Every row gives one point. Examples show where two turns around zero, p and q, send a point. Write where each new point lands after one turn and then the other. Backwards means that the second turn is done in reverse. Each puzzle has new turns, and all numbers are rounded.

Turn p:
[ 4.5  4.3 -4.0] -> [ 6.8  2.8 -1.1]
[-2.4 -2.6  5.0] -> [-5.2 -1.3  3.0]
[-3.6  0.5  1.4] -> [-3.6  1.3 -0.9]
[ 1.4 -2.2 -2.4] -> [ 1.9 -2.8 -1.1]
Turn q:
[-0.5 -2.2  4.9] -> [ 3.1 -1.2  4.3]
[-3.1 -0.1 -4.0] -> [-4.6 -1.6 -1.3]
[ 1.6  2.5 -1.0] -> [-0.1  2.5 -1.9]
[ 0.4 -4.5 -4.7] -> [-1.0 -5.2 -3.8]
[1.6 4.4 4.7] -> [2.6 5.5 2.6]
Where do these land?
p, then q: [ 3.0 -5.9  3.6] -> [ 4.0 -4.4  4.6]
q, then p backwards: [5.7 0.2 1.0] -> [ 2.3  2.8 -4.5]
p, then q: [-3.4  0.3 -3.0] -> [-3.5 -0.9 -2.8]
q, then p backwards: [-0.5  2.1  0.3] -> [-0.7  1.7  1.2]
p, then q: [ 0.1 -2.5 -1.2] -> [ 0.5 -2.7 -0.6]
p, then q: [-4.8  5.8 -0.7] -> [-5.7  4.7 -1.7]

Turn p:
[-1.2  2.2 -4.8 -0.3] -> [-3.2  3.6 -2.4  0.8]
[1.1 5.8 1.1 3.1] -> [2.2 5.1 3.3 2.0]
[-0.9  2.1 -2.5  2.6] -> [-1.7  2.7  0.2  2.8]
[-1.9 -7.4  0.8 -1.0] -> [-2.0 -7.4 -1.3 -0.6]
[ 1.6 -2.5  6.1 -4.7] -> [ 3.9 -4.2  1.3 -5.8]
[-2.5 -0.1  1.9 -3.6] -> [-1.5 -1.0  1.3 -4.3]
[ 3.9 -0.1 -2.7  3.9] -> [ 2.3  1.2 -2.5  5.0]
Turn q:
[ 2.7 -1.5  2.2 -2.0] -> [ 0.4 -2.0  2.7 -2.6]
[3.0 1.9 4.3 2.5] -> [4.0 1.1 4.5 0.7]
[ 2.7 -0.4  0.1 -3.5] -> [-0.3 -0.8  0.9 -4.3]
[-1.3  2.1 -3.0  5.5] -> [ 3.1  2.1 -3.7  4.2]
[-3.7  1.5 -1.0 -1.5] -> [-3.4  2.3 -1.3  0.8]
[ 5.2  1.5 -3.7 -1.0] -> [ 3.8  0.4 -2.7 -4.7]
[-8.4 -5.1  1.1 -0.1] -> [-7.4 -3.1 -0.4  5.7]
Where do these land?
q, then p: [-2.6  0.4 -3.7  4.0] -> [-1.2  2.3 -2.1  5.1]
q, then p: [-4.6  2.0 -5.9 -4.1] -> [-7.3  4.5 -1.5 -0.8]
p, then q: [ 3.9  5.0  3.0 -3.6] -> [ 1.8  3.0  2.2 -6.7]
p, then q: [-1.8 -1.3  3.0  1.6] -> [-0.5 -2.4  3.0  1.3]
p, then q: [ 0.4 -2.7  0.4  4.2] -> [ 2.5 -2.9  0.2  3.3]
p, then q: [ 0.7 -2.2  4.1 -4.3] -> [-2.2 -3.5  1.2 -4.7]
p, then q backwards: [ 4.0 -1.2 -0.8  2.2] -> [ 0.3 -0.2 -1.7  4.5]

Turn p:
[ 4.6 -0.3  3.0  3.0  0.3  3.1] -> [ 4.4 -0.4  4.2  2.8  1.8  0.7]
[ 2.6  2.4  4.9 -1.4 -5.0 -1.6] -> [ 1.7  2.6  4.0  1.4 -6.0 -1.6]
[-0.7 -2.6  1.4  4.3 -0.3  3.2] -> [-0.7 -0.2  2.2  3.9  3.2  2.7]
[ 0.2 -0.3 -5.4  0.6 -0.2  3.5] -> [ 2.0 -0.8 -4.3  0.4  1.7  3.9]
[-1.8  6.2  4.6 -1.4 -0.5 -5.3] -> [-1.7  5.9  2.9 -3.7 -3.2 -4.8]
[ 0.1 -1.8 -3.5 -3.5  2.5  3.6] -> [ 1.0 -4.4 -2.4 -2.9  0.9  3.4]
[ 2.8  1.3 -4.0  1.8 -3.5  0.3] -> [ 3.6  1.7 -3.8  2.9 -1.1  0.8]
[-3.5 -0.6  1.4 -0.8  3.0 -8.5] -> [-5.8  0.3 -0.7 -2.2  0.2 -7.5]
[-4.5 -4.4 -2.5 -2.6  3.8  1.7] -> [-4.6 -4.9 -2.1 -2.7  2.6  2.6]
Turn q:
[-1.5  3.3 -5.3 -3.3 -4.5 -5.4] -> [ 3.6  1.5 -3.9 -1.8 -3.7 -7.4]
[ 4.2 -1.8  0.9  5.1  2.4  4.9] -> [-1.0  1.9  0.0  3.5  3.9  6.7]
[-0.8 -1.5  2.1  4.8  0.9 -0.5] -> [-2.5 -1.3  0.9  4.6  0.8  0.9]
[ 8.3 -5.7  2.0 -1.8  4.4  3.5] -> [ 2.8 -3.8 -1.2 -2.0  5.7  9.0]
[ 1.7 -1.4  1.9  1.7  2.4  4.0] -> [-1.5  0.5  1.5  0.6  2.3  4.8]
[-1.9  5.3 -1.2 -1.9  0.8 -1.7] -> [-0.9  2.4  0.2 -2.7  0.8 -5.1]
[-1.6  1.1  2.9  0.6 -1.1 -2.5] -> [ 0.0 -1.5  2.6  1.5 -0.2 -2.9]
[-3.5  0.9 -0.5 -3.9 -5.7 -0.4] -> [ 2.6  0.9  1.8 -2.2 -6.1 -2.9]
[-4.9 -0.3 -2.7 -1.2  0.3 -1.9] -> [-2.9 -0.7 -1.9 -1.5 -3.6 -3.0]
Where do these land?
q, then p backwards: [ 3.9  2.2 -1.1  3.5 -0.8  0.8] -> [ 0.7  1.6 -1.6  5.2 -0.9  1.0]
p, then q: [ 8.5 -2.3 -1.9  2.0  3.3 -0.5] -> [ 2.5 -4.7 -4.9  3.0  5.2  2.7]
q, then p backwards: [-2.7 -2.9 -1.2  3.9  0.9  2.1] -> [-3.7 -2.5 -0.4  0.2 -4.1  0.5]
p, then q: [ 0.4 -1.1  0.8 -0.5  0.6  0.3] -> [-0.1 -1.3  0.5  0.3 -0.3  0.8]
q, then p: [3.1 1.4 5.6 1.0 3.0 1.0] -> [-0.5 -2.1  5.1 -2.2  4.2 -0.7]
p, then q: [-2.7 -0.2 -1.4 -5.3 -2.1  3.2] -> [ 1.4  2.4  1.1 -2.6 -5.1  3.2]
q, then p backwards: [-2.9  2.0 -2.3  1.5  1.8 -3.2] -> [-1.7 -1.1 -1.0  0.7  0.3 -5.3]
p, then q backwards: [-6.3  0.7  1.0 -6.2 -9.3 -6.8] -> [-12.3  -1.8  -6.6   1.4  -2.4   2.5]
q, then p: [-1.3  0.1  0.3  0.2  2.7  3.0] -> [-2.0  0.8  1.0 -2.5  0.2  2.6]

Turn p:
[-4.9  0.0  3.9 -3.4 -1.0  1.0 -1.1  2.3] -> [-2.9 -2.6  2.9  2.5 -2.3  1.4 -1.4  4.5]
[-3.6  3.3 -1.8  0.0  1.5 -6.1  1.3 -2.7] -> [-5.1 -0.3 -2.1  0.8 -0.1 -6.4 -0.4 -1.6]
[ 1.9  0.4 -0.4  5.9  5.2  3.4  2.5  0.9] -> [ 1.9  4.8  3.2  1.3  5.7  0.5  2.5 -2.7]
[ 0.9 -4.0  0.1 -2.4 -2.2  0.8 -5.0 -2.2] -> [ 0.5 -3.0 -3.0 -0.1 -2.9  5.2 -1.6 -1.4]
[-2.9  3.7  0.0 -4.2 -3.7  3.4 -0.8 -4.3] -> [-1.0  0.8  1.8  1.0 -8.7 -0.5 -1.2 -0.6]
[ 4.8 -4.3 -1.2  4.5 -0.7 -3.0  3.5 -1.3] -> [ 4.7 -2.4 -2.9 -1.8  4.4 -1.8  3.8 -3.1]
[ 2.3  1.9  2.6 -0.7 -1.3 -0.1 -2.1  1.6] -> [ 1.4 -0.7  1.4 -1.8  0.0  0.5 -4.0  1.0]
[ 4.0  3.8  2.4 -4.3  6.0  4.4  3.3  3.3] -> [-2.0  4.3  7.7 -6.3  1.5  2.0  0.9  1.7]
[-2.5 -4.9 -5.5  4.6 -3.8 -3.8 -1.5  2.5] -> [ 2.4 -1.0 -8.9  4.4  2.4 -0.9  1.4  2.4]
Turn q:
[-2.2 -0.2 -3.5  6.4  3.1  0.3  1.7  2.1] -> [ 2.3  2.8 -4.0  6.1  0.5 -0.9 -0.7 -2.8]
[-3.2  3.6  2.5  1.3 -2.6  2.6 -1.7 -0.7] -> [-4.9  2.9  1.3  0.1  0.0  3.3  0.7 -1.7]
[-1.1 -2.5 -3.3 -3.6  5.2  6.2 -2.5 -4.4] -> [-2.1 -8.4 -5.4 -1.0  0.4  2.1 -0.5 -3.6]
[-2.8  5.0  4.0  4.5  1.2 -1.0 -0.8 -3.7] -> [-0.5  3.4  3.8  1.7  0.6  5.1 -2.6 -4.8]
[ 3.5 -4.9  0.5 -2.9  1.0 -2.0 -3.4  3.5] -> [ 0.6 -4.7  1.1  1.2 -1.4 -3.0 -1.0  6.0]
[ 0.0 -0.1 -4.3  0.4  0.7  0.5 -1.5 -2.8] -> [-0.8 -1.8 -1.9 -0.4 -0.1 -2.4 -1.7 -3.7]
[-0.4  3.1 -3.3 -5.4  0.9 -0.3  2.1  3.3] -> [-0.3 -0.1 -2.3 -2.7  6.6 -2.0  1.3  2.2]
[ 2.3 -0.3  1.3 -6.5 -1.9 -2.2  7.4  0.3] -> [ 5.0  0.4  0.9 -7.0  2.3 -0.4  4.6  3.4]
[ 0.7 -0.4 -3.1  7.7 -1.9  1.4  1.6  4.3] -> [ 0.5  6.2 -4.4  4.7 -3.0 -2.5 -0.5  0.2]
[ 5.8 -0.5  3.8 -0.8 -3.8 -2.3 -0.3  3.3] -> [ 0.7  2.3  3.1 -2.4 -2.9 -1.1 -1.4  6.9]
[-2.7 -2.8  5.5 -1.0 -1.9 -3.1 -2.6 -5.3] -> [-0.6 -3.1  7.8 -0.4 -3.2  2.0  2.0 -2.4]
Where do these land?
p, then q backwards: [ 3.2 -0.8  1.8 -2.6 -1.0  2.6 -2.4 -3.3] -> [ 1.4 -0.4  2.8  0.9  0.7  1.2  0.4 -5.7]
q, then p: [-3.0 -1.1  2.7 -3.0 -3.5 -8.0 -0.7 -1.0] -> [-0.8 -6.8  6.4 -1.6  3.0 -2.0 -0.5  0.0]
q, then p: [ 4.1 -0.5  2.9  3.2 -3.4 -4.9  1.5  2.1] -> [ 3.1 -1.1  2.2 -2.9  0.7 -2.6 -6.2  2.8]
q, then p: [-4.5  1.2  2.4  2.7  1.1  1.0 -1.3 -2.7] -> [ 1.4  0.5  3.1  3.9 -1.9  0.4  1.0 -3.8]
q, then p: [ 2.0  1.8 -0.3  1.4 -4.2  2.9 -3.5  1.1] -> [-2.0  0.5 -1.4  3.5 -3.0 -1.8 -2.5  3.4]
q, then p: [-5.8 -2.4  1.4  0.8 -1.5  1.7  2.5 -1.3] -> [ 2.4  0.3  2.9  0.9 -1.5 -3.1  5.0 -1.8]
q, then p backwards: [-0.1  3.0 -0.7 -1.5  0.4 -0.1  2.6 -0.4] -> [ 3.3 -0.4 -1.2  1.0  1.9 -0.4  0.2  1.2]
q, then p: [  2.9   0.2 -12.6   0.3   7.1   2.3   0.3  -2.1] -> [ -3.8   1.8 -12.2  -2.5   1.2   2.1   0.9  -6.8]
q, then p: [ 1.2 -1.4  2.5 -1.2  5.0  2.5  1.1  7.5] -> [ 2.7  5.7 -1.0  0.5  5.7  2.8  1.5  4.0]

Turn p:
[ 5.3 -3.1 -0.4  0.1 -0.8 -2.2 -2.2 -2.6 -1.9] -> [ 6.3  0.6  2.1 -2.1  1.0 -0.2 -0.4 -2.6  1.0]
[-4.0  3.0  2.9  3.6  1.8  5.9  3.5  4.5 -5.5] -> [-2.5 -2.0  0.4  4.2 -1.7  4.3 -1.2  8.8 -4.3]
[ 0.7  0.2 -0.8 -4.8  2.4 -0.1 -2.3 -6.0  1.7] -> [-1.6  2.3  0.7 -7.0  1.7 -0.9 -1.0 -3.4 -0.7]
[ 2.0  1.6  2.6 -4.6 -3.8 -3.5 -0.6 -3.6  1.2] -> [-0.2 -1.2  3.8 -4.6 -2.5 -4.1  1.0 -2.7  2.7]
[-2.6  4.1 -1.3  4.9  0.9  2.7 -2.3  7.6 -2.5] -> [-0.8  2.8 -2.0  7.5 -0.3 -0.7 -2.7  7.0 -1.2]
[-4.0 -2.6 -2.8  5.6 -3.8  2.2 -1.6  1.7 -0.7] -> [ 1.4  1.0 -4.0  5.7 -4.5  2.6 -2.7 -1.1 -0.9]
[ 5.2 -0.9 -0.3 -6.4 -0.6  0.6  2.2 -2.6  4.7] -> [ 0.2 -0.5 -1.3 -7.6  1.3 -1.1  4.8 -1.5  4.0]
[-5.1 -2.6  2.7  4.1  1.9  1.3 -1.3  6.6 -1.0] -> [-1.5 -3.6 -2.6  6.9  1.5  2.0 -5.0  2.9 -0.2]
[ 1.5 -1.4 -3.4 -4.9  0.1 -5.2  2.4 -3.2  0.4] -> [ 1.2 -1.1  0.2 -3.6  1.7 -3.9  4.3 -5.1 -2.2]
[ 0.8  1.6  0.9  2.4  2.0 -1.6  2.2 -2.4  3.4] -> [-2.6  1.5  2.7  0.7  1.8  2.1  2.7 -2.1  1.5]
Turn q:
[ 0.9 -2.0  3.3  1.5 -4.2 -1.0 -3.9 -0.6  1.5] -> [-2.7 -1.6  5.1  2.2 -1.7  0.3 -2.2 -0.8  2.5]
[ 1.3 -0.8 -2.3  4.7  0.3 -0.1  0.9  0.9 -2.1] -> [ 0.8 -2.0 -3.6  2.4 -2.1  1.9 -1.3  1.8  0.1]
[ 6.0  4.8  3.8  1.6  5.8 -2.4  8.5  6.5  3.8] -> [ 4.6  4.0  1.3 -1.6  1.5  5.7  4.0 11.9 -3.3]
[ 0.6  0.8 -4.1  1.6 -1.5 -1.9 -0.3  3.1  3.6] -> [-1.8 -0.8 -2.1 -1.5  0.1  0.5  0.3  3.8  4.9]
[-1.2 -3.2  0.2 -4.8 -0.7  6.2 -3.0 -0.3 -5.0] -> [-0.7 -3.5  0.4 -4.1 -2.2 -1.6 -0.6 -7.1 -4.4]
[-0.1 -1.6  0.4 -3.5  0.9  5.1 -0.2 -4.1 -1.4] -> [ 1.5 -0.4  0.6 -1.1 -0.8 -0.4  3.0 -6.5 -2.3]
[-2.6 -0.3 -2.0 -2.9 -4.2 -0.1  2.0 -2.3 -4.6] -> [-1.7  2.5 -2.5 -0.2 -3.6 -5.1 -0.7 -3.0 -1.7]
[-5.5  2.6 -1.8  3.4 -1.2 -2.0 -4.5  0.8 -0.2] -> [-3.3  0.6 -2.7  0.9  3.3  0.2 -6.1 -1.0  3.2]
[-4.7 -4.7 -1.2  0.8  0.6 -2.8 -4.2  0.1  0.0] -> [-3.7 -4.5 -0.7  2.4  3.8 -3.2 -2.1 -1.3  0.9]
[ 1.9  1.1  5.1 -4.3  1.6  4.9  5.8 -5.5  2.9] -> [ 2.7  5.5  4.3  0.0 -0.4  2.0  7.9 -3.6 -3.6]
[ 3.3  3.4 -1.3  1.9  2.5 -5.9 -1.1  1.5  1.4] -> [ 4.2  0.4  0.0  0.6  2.2 -0.3 -2.3  5.8  3.6]
Where do these land?
q, then p: [ 2.9  4.9  2.7 -1.9 -3.9 -0.1 -4.6 -2.7 -1.8] -> [-0.8  2.0  4.5 -3.8 -2.1 -2.0 -2.8 -0.5  5.8]
p, then q: [ 1.4 -2.4  1.3 -1.2 -6.3 -3.2  2.6 -3.5  0.5] -> [-1.2  1.6  4.0  3.4 -4.3 -2.8  4.5 -1.1  0.9]
p, then q: [ 0.9 -0.8 -1.0 -2.1  0.5 -4.1  3.6 -2.2  4.5] -> [ 0.7  3.1 -0.9  3.5  1.9 -2.3  5.1 -0.9 -1.5]
q, then p: [ 2.4 -3.9  1.5 -0.1  2.1 -1.1 -4.7  2.7 -0.8] -> [ 3.3 -4.4 -0.9 -0.6  2.6  1.6 -3.7 -1.3  1.8]
p, then q: [-4.4  5.4  1.7 -0.7  0.2 -6.8  4.4 -1.0  4.6] -> [-5.0  4.8 -0.8  7.6  4.2 -1.9  0.3  0.0 -3.5]
p, then q: [-2.0  4.5 -2.5  2.2 -4.5  0.5 -1.3  1.0 -5.6] -> [-1.5  1.6  0.5  0.4 -5.3  0.1 -6.8  3.1  0.8]
q, then p backwards: [ 6.0 -4.5  2.7  5.4  0.5  3.9  2.0 -1.2 -2.9] -> [-2.5 -3.1  1.0  5.4 -4.7  1.0  5.4 -0.3 -4.8]
q, then p backwards: [-2.6 -2.9  3.6 -3.1  4.4  3.9 -0.7 -1.0 -4.3] -> [-2.9 -3.3 -2.7 -1.3  3.2 -4.2  2.0 -3.8 -4.2]
p, then q: [-2.7  3.9 -3.8 -1.9  4.5 -0.7  0.0 -0.9  0.5] -> [ 1.3  3.1 -3.8 -0.2  3.3 -2.3 -3.4 -0.1 -2.9]
q, then p: [ 2.8 -2.2 -3.2 -1.6  3.3  3.5  1.8  5.7  3.0] -> [ 1.1 -5.3 -5.9 -3.0  1.2  0.1  3.5  2.0 -1.8]
q, then p: [-4.7 -2.2 -3.2  4.9 -0.8  4.2 -3.1  3.1  2.4] -> [-3.1  0.9 -7.2 -1.1 -0.5  3.7 -3.0 -3.1 -3.0]
